Each row of a before or after table is a point. The points were changed in one or more steps. Then noise was added and the rows were shuffled. The steps act on columns, c1 being the first. Write out the steps. A step turns or swaps two columns, mirrors them in a line or flattens them onto one, adds a multiple of one to another, or multiplies or shifts one. Angles are multiples of 10 degrees, from the lower column toward the higher: turns from -170 to 170, lines from 10 to 170 but not 90. Use the fewest steps. Two steps may share a column if one is a turn and the other turns, adds or multiplies; they go together, in the order done. Otherwise the lowest column goes first.

Before (14 x 3)
[[-30  -1  -1]
 [-37  31  19]
 [ 32  48  17]
 [-20   3  23]
 [-14  19   1]
 [  3  18  38]
 [-10   9  -3]
 [-18  -1 -33]
 [-16 -19  -9]
 [-41 -18   0]
 [ 16 -30 -15]
 [-33 -16  -1]
 [ -1 -11   4]
 [-32  14  -9]]
After (14 x 3)
[[-12  -2 -15]
 [-18  36 -21]
 [  1 -28   2]
 [ -5  47  -6]
 [ -1 -75   0]
 [ 20  45  24]
 [ -6  23  -6]
 [-11 -47 -13]
 [ -6  78  -7]
 [ 22 120  26]
 [-18 -45 -20]
 [  3   7   3]
 [-15 -40 -18]
 [-23  -3 -28]]
Steps: flatten c1 and c3 onto the line at 50 degrees; multiply c2 by 2.5

Before (14 x 8)
[[-15  -9  -3 -12 -16  -4 -11  -6]
 [-14  -4  18  -2  -2  -3 -21 -16]
 [ 32  28  -1   5 -10  17 -16   3]
 [ -4 -12  10  13  25  -7  -1  -7]
 [-11   6 -21   0  -5  -7 -10 -13]
 [ -6 -11  15 -21 -16  27 -16 -19]
 [ -5  -6  14 -15  20  -8  18  19]
 [ 40  -3   0 -17   7  -3 -19 -18]
 [  6  -2  16   1 -16  33 -16  36]
 [ 11  -3 -20 -21  17  -5   3  -3]
 [-10   4 -18  -1  11  -8 -18 -10]
 [ 23  -3  13   5 -11  -1  -5 -15]
 [ -5  -9 -13 -11  14   2  -7 -14]
 [ -6  -5   2  -8 -15  -3  -3  -7]]
After (14 x 8)
[[ 69  -5  -4   6 -11   1  13 -16]
 [-33   5 -10  -2  -6  -7 -20 -11]
 [-19 -10 -16 -22 -15  27  14 -18]
 [-11 -12  -1  12  26  -6  10  -7]
 [ 34  -3   2 -22  17  -5 -20  -3]
 [-17  -8  -7 -12  14   3 -12 -14]
 [-43  -4 -21  -1  -3  -2  18 -14]
 [ 97  27 -17   5 -10  17  -1   2]
 [-46  -7 -10 -13 -16  -4  -5  -7]
 [-17  -7  17 -14  22  -9  15  19]
 [-31   4 -19  -2  12  -9 -18 -10]
 [ 18  -1 -16   0 -16  34  15  36]
 [-19  -5  -4  -8 -13  -3   2  -5]
 [118  -2 -20 -16   8  -2   0 -18]]
Steps: multiply c1 by 3; swap c3 and c7

Before (13 x 12)
[[  44   10  -35   -6   -7   26  -23  -12   29   10   33   -2]
 [   1   18    3    3  -26   56  -17   16   60   -3   -8    6]
 [  -2   -7  -23  -14   82  -92    7  -40  -38  -33  -47  -17]
 [  12   -3   24    7   13   45    0   22   47    2   47  -49]
 [   3  -15  -12   35  -10   15  -16    7   22   44    3  -37]
 [ -50   35   21  -44   43    5  -63   22  -30    5   31    4]
 [   1   62  -27   30   13   16  -22   12   31    1   14  -38]
 [ -34   74   49  -46   27    5   -2   -6  -66   17   19   20]
 [ -68   35   -9  -89    4    0  -14   -5  -55  -18   19  -29]
 [  25   10   31  -18  -21    9  -44  -26   42   10    2  -51]
 [  38    7   -3   37   15 -121    9    7   -8  -25  -13    7]
 [ -71   34   19  -10   27   -2  -23  -36  -35  -19   45    3]
 [ -34   23   34  -21   25   23  -42   -2  -84  -37   17  -27]]
After (13 x 12)
[[ -12   72   54  -49   27    5    3   18  -63  -33   -5   26]
 [ -69   52   21  -12   24   -2  -19   48  -35  -32  -36   12]
 [   8   -1  -90   34   17 -123   12  -15   -6   43    5    4]
 [  -1   78  -16   28   19   14  -22   22   41    1   10  -11]
 [   7   -5   60   10   10   46   -5   45   58    5   25  -20]
 [ -55   55   52  -15   28   23  -44   18  -64    6    3   18]
 [  27   -3   -5   34  -10   16  -18    1   30  -32    5  -11]
 [  39   23  -15   -6   -5   22  -19   31   28   18  -13   -9]
 [ -32   78   26  -49   42    5  -67   30  -28  -35   24    6]
 [  24   39   39  -13  -20    7  -40    1   57   12  -26  -18]
 [ -62   46   -9  -87    4   -4  -10   21  -41  -33   -6   13]
 [  -1   31   45    3  -23   55  -22  -10   48    1   16  -20]
 [ -18  -15  -90  -13   84  -90    8  -45  -30   28  -37   12]]
Steps: mirror c1 and c10 in the line at 20 degrees; add -0.7 times c7 to c2; add 0.7 times c6 to c3; swap c8 and c11; flatten c9 and c12 onto the line at 160 degrees

Before (13 x 20)
[[ 16  16 -29  48 -46  22 -18 -66  32  23  -6 -88 -10  -4 -68  16  -8 -28
   76   4]
 [ 37  14  19  57  32  31  21 -74 -24  37 -11 -19  22 -34 -45  21   4  46
  -31 -38]
 [ 29 -19  68 -44 -19   3  24 -17 -34 -71 -23 -39 -50  26  36 -54 -27  12
   56 -54]
 [ 32  40 -31   2  12  82 -23 -52  12 -55  42 -89  30 -32  44 -26  18 -19
  -45 -27]
 [-50  21 -49 -12  39  27 -14  32 -41  26  67 -77  63 -23 -66 -46 -49 -33
   68  -9]
 [-81   7 -48 -31 -20  -9  28  41 -82 -24  70  28  58 -72   7  14  53 -12
  -30   0]
 [ 34 -46 -34  15  52  48 -29  25  12  22 -47   0   4   4 -18 -78 -54 -55
   -4  35]
 [-48 -24 -36  34 -13  66 -19 -71 -81  26  21 -61 -20  -5  11  28 -28   6
   36 -37]
 [  3 -77  64 -39 -24  43 -39   1  28   0 -38  -6  51 -72  34  -7  28  -4
   38  27]
 [-30 -20  -5  41  -5  29  83 -21 -80   8   7 -92  67  17  51 -60  40   0
   45  57]
 [-41 -51 -11  11  66  29  27  25  26 -31  44 -32 -55 -39 -16  13  62 -10
  -48  31]
 [ -9 -48   5  57 -22  55   5 -71 -57 -53 -12 -36  51 -33  46 -57  31 -55
  -12 -16]
 [ -4 -66  13 -27  34 -17  63  22  -3 -28   5 -50  15 -39  46 -68 -14  45
    9 -10]]
After (13 x 20)
[[ -36  -55  -74   37  -33   29  -17   30   34  -26   57  -31   67   75
   -11   18   60  -15   61   32]
 [ -24  -17  -50  -74   21   34  -88  -23  -79    6   -5 -100  -50   -8
    52  -58   37    9  -26   55]
 [  34   15   19    3  -21   27  -17  -68  -23   31   -7  -24  -18   35
   -46   24   -5   47   78  -44]
 [  -8  -46  -20  -30  -31   52  -15  -72  -55  -51   -7  -35  -49  -20
    49  -55   39  -58   56  -22]
 [  23   39  -51   43  -32   90   19  -57   10  -59   46  -86  -29   15
    42  -17   18  -16   46  -26]
 [  13   24  -27 -111   -9   18   25  -68   34   18   -3  -96    9  -49
   -69   16   -7  -33  -57    1]
 [   4  -60   25    7  -46  -18  -56   20    0  -30    3  -52   -2   38
    50  -73  -22   44  -30  -15]
 [   1  -72   33   -4  -79   44   34   -4   28    6  -34   -3  -57  -28
    39   -4   26    3  -73   35]
 [ -76    6  -97   54  -71   -6  -40   44  -78  -19   67   20  -53  -11
     2    7   56  -14   12    1]
 [  36  -41   12    2    1   39   28   19    8   13  -58    3   -4   56
   -14  -78  -61  -48   13   36]
 [ -46  -29   -8  -71   -8   69   26  -68  -84   33   21  -62   13   -9
    13   32  -33    2  -20  -43]
 [ -51   21    6  -53  -22   16   -5   28  -42   20   65  -81  -67   38
   -69  -46  -55  -24  -90  -18]
 [  33  -18   90  -18   24    7  -16  -11  -38  -62  -31  -35   58  -14
    35  -52  -31   18 -108  -55]]
Steps: add -1 times c17 to c3; multiply c19 by 1.6; turn c4 and c19 by 140 degrees; swap c5 and c14; turn c7 and c13 by 170 degrees
